Each row is a point. To make a cloud, some directions were put in groups of two or more. Within a group, all points are equally far from the middle, so they leave a hole (a ring in 2 directions, a hollow ball in 3). The other directions are filled evenly. Then the cloud was stretched, turned, moved and blurred a little. How many holes are there, and how many directions does each take, smallest first?
(in the rows, 128 means zero)

Cloud, 15 rows:
[[123  97]
 [ 66 157]
 [163 140]
 [139  98]
 [130 196]
 [116 201]
 [136 191]
 [ 68 168]
 [161 123]
 [131 196]
 [ 79 192]
 [148 181]
 [ 85 197]
 [159 158]
 [ 81 194]]
Holes: 1 (2)

Cloud:
[[141 156  76]
 [107  54 112]
 [ 91  99 175]
 [122  68 179]
 [170 156  98]
 [128  61 170]
 [ 94  88 173]
 [ 80  68 144]
 [155  55 127]
 [102  68 161]
 [118  74 182]
 [100  73 166]
 [111 140  38]
 [172  51 165]
 [ 34 111 133]
 [120  70  69]
 [133 111 208]
 [184 165 127]
 [ 99  86 176]
 [184 167 133]
 [ 81 133 162]]
Holes: 1 (2)

Cloud, 20 rows:
[[110  42  36]
 [100 144 120]
 [114 102  96]
 [174  82 152]
 [104 200 159]
 [107 178 170]
 [ 64  95 154]
 [ 87 207  70]
 [122 165 136]
 [112 112 162]
 [188  91 153]
 [127  60  34]
 [130  42  91]
 [ 83  68 120]
 [ 71 107 134]
 [ 71 100 136]
 [ 70 103 187]
 [139 133  72]
 [180  81 176]
 [108 131 114]]
Holes: 0

Cloud, 26 rows:
[[169  96  56  78]
 [200 145 173 153]
 [ 94  87  88  73]
 [157 174  70 115]
 [137 188 182 158]
 [121 201 149 129]
 [150 194 144  99]
 [135 169  64 154]
 [166  61 173 123]
 [113  83 188 105]
 [195  88  55 111]
 [168 129 176  75]
 [131  39 119 186]
 [ 61 144 118 129]
 [ 65 139  98 134]
 [ 95  89 190 128]
 [129 199 117 117]
 [ 95  93 191 160]
 [193 145 180 122]
 [191 130  52 119]
 [157 157 177 202]
 [124  70 187 123]
 [160 172  75  99]
 [125 200 124 119]
 [149 117  95 229]
 [191  45  93 136]]
Holes: 2 (2, 2)

Cloud:
[[136 156  87  92  85 214]
 [ 73 183  90  50  57 156]
 [ 97 175  46 104  98 150]
 [ 81 104 196 102 149 112]
 [ 70 193 140  86  64 183]
 [ 50 134 137  38  83 166]
 [154  82 130  84 163  81]
 [ 83 194 175  48 107 171]
 [145  71 184 136 164 140]
 [140 134 119  89 100 229]
 [157  93 129 179 101 125]
 [ 86 163 101   7 113 137]
 [112 156 118  79 204 160]
 [133 140  97 123 103 223]
 [128 199 178  73  80 125]
 [136  71 124  65  90 182]
 [149 123 135 179 156 180]
 [172 126 111 128  66  88]
 [148  97 158 164 148 191]
 [118 209 176  63  94 139]
 [144 128 153  60 144 212]
 [ 81 148 142  84 191 192]
 [163 150 108 143  96 195]
 [ 71 142 120  20  71 141]
 [ 71 157 120  13 130 154]
 [ 93 167 181  80 178 176]
 [103  58 109  86 159 172]
 [151 206 154  88  81 166]
 [112 117  47 116  87 119]
 [ 61 147 148 100  50 155]
 [165 129 146 123  49 133]
 [120 170 143 170  82 116]
 [110 122 104  53 189 156]
 [ 80 163 115  42 125  79]
 [ 55 135 114  77 179 121]
 [105  63 109  80 124 194]
 [ 92 185 118 161 162 146]
 [105  59 137  53 113 155]
 [106 127 189 159 119 185]
 [110  84 158  45 123 101]
 [ 96 200 145  77 178 128]
 [ 99  83 150 173 115 113]
 [114 171 143 118  95 224]
 [124 104  97 112  43 116]
 [ 80 187  62 114 112 127]
 [102 115 182  50  90 111]
 [100 146 139 151 151 216]
 [107 127  74 140 143 199]
 [138 164  75 143 164 158]]
Holes: 2 (3, 3)

Cloud (78 x 8):
[[ 90  77 125 161 163 166 155 137]
 [ 72 152 181 114  99 175 127  86]
 [125  63 115 119  90  75 161 113]
 [134 237 110 107 136 142 160 133]
 [ 82 136  38  93 106  98 129  73]
 [193 147 153  51 200  92 160 159]
 [194  95 190 165 117 146 178 159]
 [150  80 136  28 111 112 157 183]
 [ 95 198  84  55 174 124 162 128]
 [151 205  67 154 111 162  98  82]
 [111 151 189  70 154  91 201 121]
 [132 201 107  99 117  39 166  47]
 [180 124 146  90 197  54 187 124]
 [121 116  45 166 113 155 189 103]
 [ 97 143 138  65  29 116 132 135]
 [226  94 131  96 193  84 188 143]
 [ 94 130 136  89  63  59 195  77]
 [ 98 110  79 103 200 150 145 124]
 [118 133  39 151 178 128 164  64]
 [137  78 101 125  64 134  90  84]
 [151 164  92  17 156 166 138 114]
 [130 127 107  35  59 116 154 118]
 [ 68 169 114 177 131 178 128  65]
 [188 182 156  74 183 177 180 135]
 [222 167 138 115 131 201 125 155]
 [145  86 211  97 115 152  70 168]
 [192 168 140  29 131 194 123 161]
 [ 91 103 169  53 109 147 132  68]
 [168 174 206  46 136 129 116 132]
 [152 118  57  54 157 112 156 161]
 [165 191 173 117  65  89 146 140]
 [102 123 191  49 105 104  96 181]
 [101 145 194  58 108 103 151 129]
 [135 119  84  77 188 172 101 149]
 [191 170 171  35 164 132  99 110]
 [ 97 101 122  45  75  91 127 100]
 [ 86 102 149  76 118  64 174  62]
 [101  92 120 139 100  53 145 140]
 [168 145 178  55 113 189 143  46]
 [145 152 133 110 160  72  75 110]
 [176 111 219  71 145 121  94 165]
 [154 127 109  64 170 220 143 127]
 [174 104 179  43 158 114 199 106]
 [195 174 174 157 121 138 139 143]
 [141 157  46 138  77 169 135  87]
 [205 102 131  47 145 186  66 157]
 [211 154 143 101 116 205 156 160]
 [156  72 117  78 156 180 167  64]
 [191 165  96 124 133  58 208  82]
 [158 125 133 112  69 153 216 144]
 [137 113  93 157 108 204 131 174]
 [199 137 123 101  92  75 224 123]
 [104 174 141  99  96  34 146 121]
 [171 232 108  94  89 119 158  57]
 [ 93 131 139 184 146 170 133 164]
 [165 150 124 123 141  31 171  96]
 [131 119 116 129  83 221 142  64]
 [ 84 131  97  47 137 188 100  82]
 [125  89 132  60 120 193 110  68]
 [160  41 180  83 160 149 174 181]
 [175 216 120  45 132 160 140 139]
 [ 61 209 133  61 141 132  98  71]
 [ 81 119 142  98 132 195  75 141]
 [162 168 146  61 127  39 144 105]
 [191 119 169  89  92 218 116 167]
 [115 134 123  59  39  93 172  62]
 [184  86 148 129 108 108 149  40]
 [176  94 171  30 134 135 150 113]
 [104 124 123 201 141  92 165 115]
 [110  84 107  62 163 180 180  91]
 [183 207 126  85 138 207 128 120]
 [150 162 124 110 137  32 124 119]
 [207 145 109 123 175 110  92 151]
 [158 175 108  61 173 205  80  99]
 [160  53 130 115 158 197 154 164]
 [182 183  91 130 122 205  78 124]
 [136 116 127  55 132 219 146  81]
 [190 128 139 103 140  39 162 105]]
Holes: 2 (3, 3)

Cloud (90 x 9):
[[226  87 123  80 142 154 102  94 143]
 [178 126  94  58  68 187  83 146 140]
 [185 174 174 150 225 191  85 141 114]
 [135 151 110 160  60 148  30  77 136]
 [ 98 188 155  95 156 161  63 190  94]
 [156 163 183 166 169 173 107 136 188]
 [230 179 155 127 197 206  67 139 102]
 [172 191 187  71 134 112 138 195 172]
 [122 135 153 145 182 101 148  53  80]
 [117 170 130 155 176 206 175 162 114]
 [152 195  82 164 169  70  80  58 134]
 [177 178 194  51  81  72 116 101 175]
 [ 99  88 152  68 135  93 148  40 112]
 [147 137 179 133  67 200 117 191 181]
 [171  95 152 123 119 176 203 145 131]
 [146 102 201 113 114 124  69 190  96]
 [138 211 193 195  89 151 128  94 138]
 [136 108  54 146 172 126 145  70 120]
 [ 40 159 175 158 136 100 163 128 154]
 [225 109 127  84 135 146  80 174 123]
 [125  84 209 153  83 135 114  74 116]
 [145  95 169  93 120 144 183 189 120]
 [199 134 116 155 101 219  67 177 148]
 [118  95 205 153  59 161 112 160 167]
 [163 152  99 217  94 159  45  81 144]
 [129 193  96 159 115 131 135 148  40]
 [ 90 123 132 151  80 163  99  52  90]
 [131 173 163 100  64 145  79 145 212]
 [180 190 210  67 141 139 147  98 121]
 [ 96 181 118 106 141 109 194  58 129]
 [ 84 136 130 119  62 190 147 154 106]
 [201 150 170 158 102 222  96  55 122]
 [140 190 184 116 139 205 200 125 151]
 [172 143 143 219 194 133 125  91  85]
 [192 182 129 197  80 164 143  53 137]
 [235 193 109  96  99 100  65 168  88]
 [155 173 157  98  62 180 101 179 202]
 [196 131 176 126 198 123  56 170  90]
 [104 182 135 115 153 117  46  61 138]
 [198 136 109 137  53 173 140 175 134]
 [ 80 144 106 136  87  97 167  54 136]
 [154 163  99  92 146  65  78  40 102]
 [151 127 195 149  88 122  63  93  52]
 [122 197 102 158 199 134  61  47 115]
 [160  85 130 143 107 202 129  69 212]
 [213 164 134  85 106  97  59  48 121]
 [170 127 154 213 160 122 122  83 103]
 [186 111 176  73  35 142 118  65 163]
 [ 51 150 174 121 133 165  96 166 148]
 [175 130 197 115  44 127  94 112 102]
 [135 193  98  92 112  64 138  62 140]
 [197 176 104 194 133 184 135  48 163]
 [146 147 156 153  82 145 173 197 172]
 [176 239 102 148  62 168  95 135 152]
 [116 170 158 110 136 126 193 187 111]
 [166 156 153 154  42 125 170  74 165]
 [118 139 228  61 155 153 118 198 155]
 [ 79  83 119 108  77  74 125  72 160]
 [ 75 200 161 190 153 116 112 151 105]
 [162 177 176  89 154 145 215 144 141]
 [158 165  91 127 210 150  32  86 127]
 [148 145 124 155 105 178  76 154 197]
 [142 109  89  74  43 146 134  82 133]
 [222 164 116 104 198 159  70 104 152]
 [ 68  89 163 181 114 151  95 108 105]
 [175  74  96 114 111 166  58 147 153]
 [174 194  64 105 150 134 150 162 167]
 [ 77 195 152  96 141  88 170  62 139]
 [123 129 104  54 121 208 116 140 162]
 [112 158 124 125 177 132  25  79 128]
 [177 200 213 145 158 108  37  94 104]
 [118 158 114  62 121  63  64 165 104]
 [103  79 183 101  88 147 140 199 110]
 [174  89 181 125 160 103 101 150 130]
 [176  86 193 111 139 176 108  61  88]
 [123 156  58 120 141 167 195 101 146]
 [114 135 109 113 123  93  64 186  47]
 [166 103 212 100 172 103 126  64 133]
 [221 104 144 148 135 163  29  66 115]
 [212 129 125  27 117 126 139  88 163]
 [102 124 139 113 154 111 157 199  97]
 [134 178 148  58 133 139  72 146  55]
 [197 120 144  41  60 151 112  72 159]
 [165 214 201  72 119 136 167 159 163]
 [110 170 136  93 169  84  92 194  71]
 [161 198 113 179 123  95 117  55 172]
 [104 113 159 168 175 175 209  76 142]
 [113 106 107 108 198  75  91  87 110]
 [123 177  80 126 180 161 170  61 148]
 [148 150 122  50  45 165  79 151 164]]
Holes: 3 (2, 3, 3)

Cloud:
[[160 115 114  97 173 190 130 111 159]
 [ 90 204  75 217 111 120 146 144 139]
 [189 124 100 132  98 184 155 192  96]
 [145 106  35 156 141 103 103 142 194]
 [ 82 169 130 126  94  52  64 139  79]
 [134 108 169 203  80 124 175 165 129]
 [106 120 154  65 124 113 203 142  91]
 [106 132  49 162  98 165 134  98 123]
 [148 109 109 124  53 121 116 117 130]
 [181 221  93 102 141 155 115  73 172]
 [105  89 132 162  69 138 134 167 157]
 [168 171  22 127  68  94 128 125 121]
 [123 200  52  91  48 104 107 181 102]
 [174 170 145 171 162 174 190 123 171]
 [159 102  79 129 124 115 108 224 130]
 [114  78  58 146 180 133 124 186 110]
 [143 216 140  78  82  76  91 165  97]
 [171 133  91  27 122 102  93 140 127]
 [121 133  36 127 153  92 140 186 165]
 [180 137 151  84 159 154 104 120 102]
 [ 98 113 135 173 122 106 121 108  44]
 [143 131  67 107 118  93 123  62 185]
 [175 120  60 154 154 178 118 102 189]
 [ 53 138 152 154 106 114 112  84 141]
 [131 162 112  69 109 103 132 170 199]
 [132 161  68 145 158 203 120 122 126]
 [175 141  96 105 158 186 223 136 140]
 [124 101  84 123  95  67  88 103  59]
 [185 130 101 102 148 181 178 198 112]
 [125 227  90 152  49  80 145 105 127]
 [131 180  58  71 100  88 158  90 173]
 [108 214  88 179  65 136 136 171 140]
 [149 177  62 149 116 104 161 145 207]
 [142 149 156 197 172 163 175 146 206]
 [100  98  59 122 124  90  66 196  95]
 [103 161  75  70  85 156 107 129 121]
 [160 116 151 115 158 131 211 156 147]
 [138  84 102 173 135 113 123  94  63]
 [ 73 120  94 106 175 157 124 140 177]
 [122 186  92 190 129 163 167 184 209]
 [165 136 111 140 144 156 170 223 101]
 [167  97 106  90 148 132 196  96 109]
 [115  77 169 112 149 152 100 142 147]
 [164 169 119 179 158 175 215 141 122]
 [217 155  42 143 119 171 119  49 143]
 [157 136 141 145  46 112 150 141 125]
 [143  97 151  84  81 134 150 159  69]
 [195 126  51 158 132 166 119  76 164]
 [143 171  58 137 108 118 117 209 186]
 [ 71 164 174 175 131 119 203  97 158]
 [133 170 103  92  73  48 153 125 113]
 [ 49 169 126 139  60  79 136 182 143]
 [162 166 171  91  98  99  94 125  48]
 [126 144   7 159 122 120  83 125 160]
 [207 180  74 156  75 122 137 168 102]
 [106 192  98 147 101 130 142  28 119]
 [116  72 149 107  97 138 145 151  77]
 [141 102 135 154 106 105  83 121  45]
 [165 145  97  98  83  97  49 118  42]
 [ 63 127  76 143  84 111 165 118 124]
 [114  93  62 131 163 101 168 108 107]
 [133 156 167 103 123 100  94 166  47]
 [ 80  63 118 139 116 110 129 207  76]
 [ 91 183 105 158 153  59 125  97 174]
 [ 87 107 124 164 130 136 157  58 102]
 [ 86 152 105 208 139 128 124 164  76]
 [175 137 116  63 124 142 160 128 184]
 [ 79 109 116 120 200 105  96 173 114]
 [108  65 178 103 103 122 160 138 133]
 [177 110  89 193 150 183 110 113 144]
 [139 132  92  45 130  74 119 150 154]
 [125 149 142 141 146 127 235 127 116]
 [181 109  77 105 109 112 164  90  72]
 [110 143 143 172 172 169 189 218 142]
 [ 74 165  77 124  58  74 148 141 116]
 [155 147  57 145 125  88 165 164 122]
 [178 156  22 139 121 196 144  88 165]
 [178 130 128  74 126 164  82 119 116]
 [161 175 158 181  80 156 177  95  84]
 [147 102 149  72 125 137 166 118 172]
 [ 75 164  84 196  78  91 164 149 176]
 [117 129 217 125 150 113 187 154 124]
 [175 118 100  67 125  86 116  61  98]
 [ 50 135 200 146 137  85 157 145  87]
 [156  83 120 161  93 142 101 100  94]
 [ 74 177 119  78 113 124 160 181 177]
 [199 208  70 152 139 112 125 131 106]
 [151 207 118 165  48 135 114 162 133]
 [108 152 145 172  94 150 136  67 100]
 [196 103  52 118 161 164 144 139  96]
 [105 215 161  97  87 154 166 146 122]
 [ 85 112 152 215 130 106 139 133  67]
 [ 84 133 172 122  71 113 164 152 176]]
Holes: 3 (2, 3, 3)
